Each wall is flat, endless, passes through zero and stands at right angles to its row. A trip goes straight from one point to another. Which walls does it cross, in order?

Walls:
(1): [17 -1  7]
(2): [-11  -5 -24]
(3): [ 8  5 -9]
(4): [-21  30  27]
(5): [ 0 -7  3]
(6): [ 26 -17  -6]
(7): [37 23  0]
(8): [ 3 11  6]
Trips:
[  0   9 -13] to [-10  13  14] -> 4, 2, 3, 7
[ 4 22 -3] to [ -4  25 -11] -> 1, 2
[ -5 -30  17] to [ 12 -28  23] -> none
[-8 60 16] to [ 25   6 -16] -> 1, 6, 4, 2

Walls:
(1): [  9  16 -11  -7  12  20  -2 -45]
(2): [-10  30 -12  24 -28 -13  16 -20]
(3): [ -1  18  -1 -24 -33  22 -12  25]
(4): [-24  23  -9 -11  26  -3  28   7]
(5): [  9 -24  28 -24 -11  -4  -1 -10]
(6): [-31   5 -36   5  -5 -13  16  19]
(7): [-5 36 -1 27 -4  6  9 10]
Trips:
[  5   1  16  16 -20  13 -17 -10] to [-17 -54  18 -13  18   0 -27   4] -> 7, 2, 1, 3
[44 17  7 -9 20 28 18 -6] to [-7 36 21 13  4  0 12 -7] -> 5, 3, 2
[ 15  27 -13  -9  26   2  15 -21] to [-38 -17 -12 -13   3  22   1  13] -> 6, 2, 7, 3, 1
[-26  -4   4 -10  15 -24  15  27] to [ -9   5 -12   8  21   0  18 -30] -> 7, 2, 1
[ 19   1  16  25  -8 -35  12 -12] to [  0 -13   7  13 -11  23  -5  13] -> 3, 2
[ 10  21 -43 -18   0  -4 -46 -14] to [-27 -34  -5   0 -16   0  -2   8] -> 2, 1, 5
[ 19 -20  11 -14   5 -39  13  -3] to [ 11 -22 -18 -50  -6 -19   8   2] -> 6, 3, 4
[  3  42  21 -20   3  -6   5  26] to [-13  11 -17  60 -41 -40 -40  -3] -> 6, 4, 3

Walls:
(1): [ -1   2  13  -5  11  33  41  -2 -10  32  -8]
(2): [ 12  -2  40  41  22 -32  -4 -13  34   5   3]
(3): [ -1  13  -1  27 -30  -8   4 -30   0 -11  13]
(4): [-27  29   2 -22   2  30  25 -23   5  32   8]
(5): [ -3 -32   6   8  24   6   0 -21   5  -3   0]
(6): [-25   4  -2   7  35   5  49 -24  -7   9  -1]
Trips:
[  7  39 -44  20   9  13  -3   0 -12  -6 -15] to [  5  -6  -2  22  13 -16  -5  10 -12 -28   9] -> 4, 2, 6, 5
[-10   2   2  32   7   8  15  -2  15  -7   8] to [ -6 -15   0 -37  35  39 -25  40  12 -15 -39] -> 3, 4, 2, 6
[-21 -28  28   8  17 -16   6   2  -7  16   2] to [ 20  -6  33   7  23 -10  -2   3  16  49   9] -> 4
[ -8 -36   2  19  23  30 -20  20 -19   0  11] to [ 21 -43  34  11 -17  22  -1  11   5  19 -20] -> 2
[ 31 -13  10  48 -13   4   3  -9  -9 -54  -5] to [  5  -4   3 -16  23  28 -12  13  -5  47 -26] -> 1, 3, 2, 4, 6
[ 17  50   4   7   6  25  -7  -6  -4  15 -28] to [-18 -31 -11 -13  46 -13  -7  -2   8  42  27] -> 3, 2, 5
[-26   5  -2   5 -27 -11 -29 -22 -36   1  24] to [ 22 -11  35 -22   4   2  -9 -36  37  33 -18] -> 5, 2, 1, 3

Walls:
(1): [ 43 -22  11 -16 -54  -1  -2 -17   9 -15 -23 -15 -15   8]
(2): [  8  -5 -17  18 -11  -3  13   1  -6   2 -31 -47  15 -10]
(3): [ -3  22  19 -15  -9   8 -28   9   1  36  17   6 -13  38]
(4): [-32   9   7 -26 -13  23  24  -6 -23 -16 -11  29   6 -18]
(5): [-34  -9  -6   0  41  -7 -32   2   5   8  -6   6  43  33]
(6): [-18 -19  14  -9 -29 -35 -27  10 -16  -7 -17  20 -10  30]
(7): [ -3  11  26 -12  14   1 -39  -1  13  26  24  21 -22 -15]
(8): [  6  24   3  23 -16   0  -5  21 -46  -7   2  -4  14   4]
(9): [ -9   5   0  25  17  -6 -10  23  18  14 -23  25  11   6]
(10): [ -7  20  13  11 -21  30  13 -16 -10  -6  12  -9   9   7]
(11): [-49  12  12  30   8 -40 -26  11  27   8  45  -3  -1  27]
(12): [ 12  35 -35  -5 -19  14  15 -18  -4 -18 -10   9  38 -32]
Trips:
[-21  20  32   5 -14  25  27  18 -33   0  27  19  31  -4] to [ -1  54 -19 -27 -17   2   5   4   9   0  30  20 -10  11] -> 7
[-38  -9  -3 -35  13  10 -12  30 -16 -50 -42  17 -12 -22] to [  8   6  23 -29  30 -26 -33  11 -28 -20  -5 -10 -14  12] -> 8, 12, 7, 9, 3, 11, 4

Walls:
(1): [-15   0  11 -13  15 -32  19  -2 -16  -6   3 -10   9  -5  24  -9  18  20
  38  10 -26 -16 -35   2]
(2): [ 60   8   1   5  -5  -3  46 -28  22  15  16  19   9  48  27  -4   7  39
 -16  11  -3 -27  56  -8]
(3): [-27  19 -23   9  11  28  -7  27 -29   2  18  -2  -9  -5  -1  21   3  -7
  -8   4  -5 -11   9 -22]
(4): [ 25  10  15  37  11  -4   4 -45 -10   7 -17  12   0 -23 -31  16   7 -18
   9  21 -27  -1  14   2]
(5): [  1 -16  10 -17  10 -34 -20  19  -3   1 -12 -23  23   6   4  -8   1   0
 -16   2   7 -12  16  16]
(6): [  5 -28  -7  21  10  20  -7  13  -2  -9  -2  -5  17 -36 -14  -9  -7 -22
 -13  -6  12  26 -34   8]
(7): [-16   1  10  -6  -3  -3   5 -11  -1   9 -14 -20  -9  -1  19   3 -13  22
  29  33  -2  -9   3   2]
(8): [  1 -18  -5 -10   5  15   3  20  30   1  13 -39 -13  -4 -31  38  -1  17
  -7  39  27   6   2  33]
(9): [ 23 -11  24   2 -19  12   7   7  -2 -20  19 -30   6  -7  34   7  12 -29
   8   2   1   6 -21  -5]
Trips:
[ -2 -11  -8  20  48  -7  23   5 -23  17  -6   8 -25  15   3  -6 -37   7
  14  10  -7  -1   1  -1] to [-23  22  13  -7   3  18 -14  33  -8  23 -16  -6 -34  15  -6   6 -37   6
  -3  12 -18   2   4  -8] -> 2, 8, 4, 1
[ 50  24  12   1   1 -26 -18  -9  30 -20  17  12 -23  -6 -18   3  33  -9
   8 -10 -18 -16  12   9] to [ 30 -10   2   6  28  41 -37 -24  19   5   7  -4  -6  25  13  -4   1  15
   7 -17  28  16  19  -9] -> 8, 4, 6

Walls:
(1): [ -5  33  14  31  -9  -9  -4  14  -6  10  20  10  33   1  -4 -14  26 -18
 -28   9  -5  15  29  14 -12  -4  18  15   7   9  19  -9  -6   8  24  13
  21  -6  15  11  -2  -9  20  50  10  11  20   6]
(2): [  0  13   4  -5 -20  22  -5  31  30 -16 -17  14 -46 -12   9  -2  22   3
 -11  -3  29   9   2  -7  20 -10 -36   3 -11  11 -11 -11  22  29 -36   7
  -1  -6  12  -7  -7  -8   0 -14  36  -8 -26   4]
(3): [ -1   4 -11  -3  -5  19  11   1  -4 -33   3  -3   7 -27   7 -20  11  17
  -1   1   6  19  17   7   3   7  27  -8   9  -4  -4  18  24   4 -39  12
 -27 -24  -9   8   6 -19  13  22   2  13 -10   6]
(4): [-13  11 -26  12   3  21   6  15  10   9  31  -8   1  12 -13 -24 -25  -3
 -11 -11  14 -26   4  -7   7   4 -16  12   6  -7   1  13 -16  -3  24  18
  13  31   1  -7  30   9   5  -4  -8 -27 -26  -3]
(5): [ -2 -29  26  -3  21  -5 -18  -2  30  14  -4   7 -24   1   0  -4 -18 -20
   5   1  -1 -29 -17 -37  12  -4  49  22  -5   3  -9 -31 -13   3 -17  -9
  -1 -18   2   6  -9 -10  12 -15  30  -3 -12 -12]
(6): [ 11  13  29  23   9  17  20  -2 -22 -39 -19 -18 -15   1 -11  27   9  12
 -14 -31 -10  -2   0  -7   5  -9  20  -9  -9  -2  16   1 -13  21   4  25
 -28 -19  15 -14   1 -14 -11 -28  13  41   6  -3]
(7): [  2  -9   3   2  21 -23   1  12  13   0  17  13 -21 -12  18 -23 -23  18
  -2  10   0 -26  16   9   9   0   3 -25   4   2  35  16 -22   1   1   6
  -8 -10   4  37  27   5  -2 -10  -5  20 -19  19]
(8): [  6 -12 -14  13 -36  23 -13 -15   1   3 -28  27  27   2 -26   2  13 -17
  -3   3  17  16  17  -2 -24  20   2  17  14 -23  12 -49  14 -23  -8  20
 -17  -5  40  -8 -26  11 -14 -12  -4  13 -16  -2]
(9): [-13  -1  12 -24 -19  -9  -6   0 -42 -15  48 -18   0 -19  12  10  22   3
  22  16 -20 -22 -34 -30   1   4  12 -15 -15  -1 -18  11   3 -13  -2  17
 -33  31 -35  -5  41   0  28  32  10  -3  -6   4]
(10): [-11  13 -27 -23   2 -36  21  14   7   8  12  17 -15  -5   2  16 -45  15
 -23  -8   2  15 -33   5  -8 -27 -11 -29 -14   3  35  18 -48 -25  -6  11
  28 -19  -9  21   9 -10  -4  -8  -2  -7  20  18]
(11): [  1  -8  -7   5 -19  -2  -5 -40 -30  14 -29  -2 -13 -24   0 -17   1  19
 -20   1   7  10  -2  -4  -1  24  13  -1  -4 -12   1  16 -20  34 -16 -14
  -6 -19 -11  -4 -21  21  28 -15 -10 -19  14 -33]
Trips:
[ 34  16  29 -16  35  15 -20  -8 -11 -17   9 -12  29  11 -24   3 -19  16
  10   4   7  -3  12 -23  21  -8 -21  17  -9 -15   4  39  14   1  -8  21
  20  20  24  33 -10 -22 -18 -11 -19 -13  -2 -40] to [ -9  14  -1 -23  -5  29  19  11   2  -3 -27  17 -15   1 -18   5 -11  24
  23  21  16   2  -7 -27   1 -21 -25 -10   6  13   4   9  -7 -15  -6  -8
 -26  28   2  12  20  37  -7 -19 -13   5 -25   9] -> 7, 2, 10, 9, 8, 6
[-17 -13   4 -28 -21   5  42 -18 -18  -1   0  -1  12 -12  28  -7  10  -1
  -6   4  -3   0   2 -27  -5  -6  24  -4  -6 -11 -22   2 -16 -19  -8   8
   4  21 -30  -8 -32   4   5  -3   1  18  30   8] to [ -1 -16  22  10  16 -26 -27   3  -1  11  -8  19 -17   9  -1  -5 -14  -3
  17 -22  16  21 -29 -36 -30  11 -17 -14  -2   1 -17  -8 -10 -16   0  10
 -15  14  23  -6 -13  -8  18   5  16  -3  39  -6] -> 3, 6, 8
[-24   6  -3 -15   7  -1  36 -16 -17  24 -31 -11  20   5  31 -22   0 -23
 -14  11  22  39 -12   4 -18  -3   3 -19 -22 -25 -10   4  -8 -37   3 -10
 -26  -8 -23  15   5 -10 -11  14 -26 -11 -16 -39] to [  4  -2   9  18   5   9  38 -30 -16 -33   4  -9  -7 -10  29   5 -12  12
  -4  -3 -14 -19  12  -6  10  18 -15 -17 -26 -12   3  29 -35  11  -8 -15
  -9  -2  18   1   1  -5  -1  -4 -17 -20   1   0] -> 8, 7, 6, 4
[-16   1  14  10  31   5  12 -14  -7  -8 -19 -14  33 -22   6  24 -17  13
   5 -12 -12 -14  13   2 -24  12  17   7  -3 -20  13 -15 -18  -1  36 -29
 -13  34  -6 -20 -17  28 -11   3  -9   8  21 -14] to [-18  28  13   8  15  -4 -12  28 -23  -1  -3  -1   1 -14  36 -15   6   8
  12  16 -34   7 -24   2   0  -5  20  11   4 -11   5   6  20  19  10  13
   5  26  18  16   9  24  13  11 -14   1  33  -4] -> 9, 8, 7, 6, 3
[ 13 -12  11  -8 -35  14   4 -11 -27 -10  30  14   0   8  26  10  -6  43
  -1 -17  12 -37  22  -8  -3 -31  16  17  -8   6 -21 -25   1 -13  17  10
   7  -5 -18  22  -4  27   0 -10  -4 -15 -27  -9] to [-11  -2   0 -28  24  46  -8   7   5 -12 -38 -12  21 -10 -12 -29 -20 -26
 -22 -18  25  14  -8   0   1  10  29  -1 -14   4 -20  -1  12 -18  14 -12
  33  -7 -12  19  36  21 -60  -3   4 -34  27 -15] -> 7, 9, 11, 10

Walls:
(1): [ -3  -6  13  -3  18  -3  -1 -11  -8 -19  -3  -6  18  13 -10  -3 -38  -6
   9   0 -16 -17  24 -13  16 -17  -1   7  12  -6   5  -3   2   5  -8 -23
   8   4  14  22 -13  12   4  39  -5 -30 -21  11]
(2): [  9  13   5 -18  -4  -9 -11 -18  10 -34  27  11 -20   2   3 -17  -2  28
   8  -5 -15 -14   8 -10   0  -1 -14  -8 -13 -23   2 -23 -15  -1   0   5
  17   7   4 -25  14 -18   4  11  -8 -23   5  -7]
(3): [ 14   4   0 -30  19 -28   0   8 -15 -36  12 -13   2  -5  -2 -28 -33  -5
  13  19   0  -4 -34  23  -3 -35 -25 -10 -16  -5  -8  19  10   7  17 -24
   7  18   4 -11  11  12  -3 -49  10  16  -1   0]
(4): [ 24  -5 -17 -26 -14  10  11 -13   9 -12  -8  11  10 -23  -2 -23  -8  -7
 -33  11 -27   1  -4   7  -3   8 -26   6 -24 -21  20   3 -13  24  -1 -14
  18   3   1 -25  14 -16 -22  10 -22  -1 -23   6]
(5): [ -7  -9  25   2  -5   3  20  10   2 -28   8  -9 -25  15  -7  -9 -15  32
  14  22 -13 -20 -16   7  11 -28  14  -9   6   6  -4 -13  18  13  12   5
   4  12  18  -6  17 -21   9 -15  -2   6   3  52]
(6): [-31   2  13 -16   6  14  24  11  -7   1   1  -6   9  -5 -19  -6   2 -35
  13  -1  -8  -7  19   2  17  36 -21  10  -1   9  18  25 -28 -21 -12  10
   0  -5   3   5 -41  20  16 -21  -4 -17 -16  12]
(7): [ -2   3  15   2 -18   4  11  -8  19   4  14  27   3 -17   8  14  24   1
 -12 -25 -13  -3   6  10  11  15  -3   3  -7   2  -6 -21 -25 -20 -11 -29
   8   5 -19 -13  20  25 -58  19  18 -31  14  -8]
(8): [ 13  10   9  12 -30  30  38  -7  27  11 -34  -7  21 -28   5  -4 -11  -5
  -9   6   0 -14  24   1   0 -12  -4   6 -10  11 -20   3   7   2   3 -22
  -5  12  30 -14 -42 -15  14   7   8 -16  11   6]
Trips:
[  9  21   2  -8 -19 -38  35  32  -3   0   7  -7   1  16  -8  14  38 -18
 -13  -3   5  19  12  -2  -8  -6  28  15   1   4 -16   7 -22  -2  -1 -11
  -5  18  -6  -9  -2   9 -25 -18  19 -23   7   6] to [  7   6   5 -26  17  19 -20 -20 -17  -9  29  19  -2  26   6 -33  25 -35
  -4  29  21  15   9 -29  26 -18 -25  30 -19  15  37 -21  -9   2 -20 -23
  20  11  -9  -9 -30   6 -18   7 -12  32 -18 -22] -> 8, 4, 2, 1
[-20 -14 -18  -3 -11  -9  10 -13  -2 -32  33  29  -2  26  19  -8  35  13
   3  14 -38 -16   5 -19  -3  11  -7 -12  13  -8  23 -20 -31 -23 -23  -5
 -10  48   2  -1 -10   8  11  -8 -16 -23  22  19] to [ 15  20  -2  -5 -19  18 -11   6 -11  -9  28  22 -15  -2  -9 -21 -19  13
  -6  -4 -13 -38 -29  25 -13  -5   5   5 -11  -3 -15  -4   1  22 -25  12
   6  -2  34  16  17  -4 -18  -7  10   1  15  20] -> 3, 6, 1
[  7   8 -26  23 -13   1   6 -23   3  25  -6 -16  14  30 -19   1   7  -9
   0   8  11  21  18   9  20  -7  -8  -3  21  14 -17   1  -4  10  34  24
  19 -10  -7  21   1 -24 -12 -17 -17 -28   9   1] to [ 16  -4  -5 -10 -60  -8   4 -23 -10  16  -9   2 -14 -17 -21 -13   0 -11
   0  -7  16  -8 -22 -24  -7  23 -34  -5  -6  16  -3   8  -1  36   4   5
  20  16  21  -4 -11   9  -2  18   5 -32 -24   3] -> 6, 4, 1, 2, 7

Walls:
(1): [  7 -11   4  -4  20   0 -25 -13  14 -20  -3   1  -8  28  -2   9 -26   6
  39  10  -5  18   8   9  -3  11   8   1  -7  26  16  -2 -13  23  25   0
 -21   6  22  12  -7  14  23  17  31  -2 -27  -6]
(2): [-14 -15  -1  10 -12   2 -41 -10  -1  16  33  -5  -3  12  25   6  -5  19
  -8   3   2  -7  35  -5  20   0  -4  33 -13   8  11   9 -10   4   0  -8
   6  10  -6 -15  -8   4   1   3 -10   6  23 -10]
(3): [ 34  23 -15  11  -7 -21  -9   6  15  12  -7   8  18  16  -6 -29  -5 -19
   8  22 -18  33   4 -11 -35 -19   1  19 -24   0  -2  21   4  26  16   5
  17  -1  -4   3  11   1 -21  -5  -2   3  13  -2]
(4): [ 11  17  37  18  -9 -25   6   9   1  13  -9  10  -4  -3 -12  -5   7   4
  -5  -9 -16   6  27  -6 -26  -9  22   8 -17  13  -6 -17 -13  -4  18 -26
  -4  14  21   0  19   0  -3  29  -8   6  13  -7]
(5): [ -4  17  -8 -28   9  22  18 -27 -11  41 -12   2  11  23  -6 -15  -1  -9
 -16 -11  12 -21  12   8   1 -15  32  -6  19   6  -2  40  -9   2   8   9
   4  32   1  12  16  11  14  11 -39  13 -19  -9]
(6): [ 23  12  13  14  18   4  -5 -12 -44  -7 -17  -9   1  -8   2 -20  19  -5
 -10  -8 -22 -16  10  14  25  -2  15 -12 -19  37 -17  27  12  13 -14   6
  -4   2  -7  -5  21   5 -20 -15  -5   2 -40 -12]
(7): [ 35   3  -4  -3  19  25  -5  48  14   4  -4  -1  26  14   8   8 -13  14
 -11 -13 -17 -19  -3   2   7  23 -21   1  -7 -17 -26   1  -9  10 -11 -13
  -4 -17  25  -3  -4   3 -17  -1   4  -2   5  -3]
(8): [ -7  36   6  11   0  -5  15  -4  27  -2  -1  -6 -29  -7  22  19  11 -28
  11   7   5 -34  -3  21 -16 -13  -9   3 -16 -20  27  -8 -18  23   7   4
 -10  11  -2   9  35   6 -15  12 -21  -1   6  17]
(9): [  8   4  -8  -3 -10 -28 -27   9   1 -29   2  18  19  22  -2   3 -26  38
  -5  39  25   2  12 -14   6  -1  14  -1 -25  16  19  11   8   6  -1  17
   4  -3  -2 -15  13  -6  -2   6  33  -2  11 -16]
Trips:
[ -1  13  -8  -2 -12   8  -2  18   3   8 -12 -15  16   1  19 -17  -1 -13
  -7 -10  -5   1  16  10  25 -26   4 -12   3   8  -9 -16  19  13  -5 -13
  11  17 -15  -8   9 -12   6 -19   1 -14 -11  27] to [ 11 -30  14 -35   7 -20  -1  -2  15  18  -4  26   9 -33   4  11  -1  -8
  -1 -23  25 -32   5 -16  16  -3 -11 -11 -10  16  18 -32  12  18   0  -6
 -12   2  19  -2   7  -9   9  21   2  25   5   1] -> 3, 4, 2, 6, 9, 1, 5
[ -2  13   1   4  -3 -11  -3   6  32   2  10  -3  11  -4   2  -3 -22 -12
 -23  13 -25 -16  -7  -6   2 -10  16  -9  10  -8 -15  -2   3  -4  -9  15
 -27 -26   4 -17   9  -5 -13   8  -2  -6  27  -7] to [ 15   3  -2  -4 -17   9   1  -2  11  18   3  -7  17  19  24  -9   1 -11
  19  13  -6 -13 -11 -22  13  35 -32   5  -8   6 -21  -1  -9   5 -13  16
  28 -12  24  -9   9  11  10  11  23  16 -24  -1] -> 4, 2, 8, 1, 6
[-15   3  15  13  -8 -28   2 -13  -3  -8   1  16   4  11   6 -16  10  -8
  26   0 -15 -19  -5  -6  -4 -24 -15   8 -16  31  32  -1   2 -10 -10   4
  -2  -6  11 -10  19   5  34   8   8   5 -12  -1] to [ 25  12  10   6  -4   2  15  -4 -28  -1  28  14 -21  -7   7  -5   4   3
  14  21  -8   5  -7   4 -19   0  20  -4  13  -3  -4   9  -3  -9 -25   3
  -4   3  18  33 -16 -20  11   0   3  13  -2 -19] -> 2, 5, 8, 9
[ 16  17  12 -20  10  19  -2  16 -18   9 -20   4  -8   0  13  -1   0 -10
 -23  -4  11 -22 -21  18   3  23  -9  29   4 -34 -33  -4 -15 -18  12 -10
  -7   3  -8  -7  27 -16 -17 -16  -2   0 -18  -2] to [-35   7 -12  15 -60  11 -21  12 -21 -10 -23 -10  15  -1 -25   1  15 -22
 -34 -24  18  -3 -25  -9   2 -12  26  -6 -22   8   4 -17  -1  27   6   1
   6  17  18  22 -13 -14  -4  13 -21 -13  -6   3] -> 4, 7
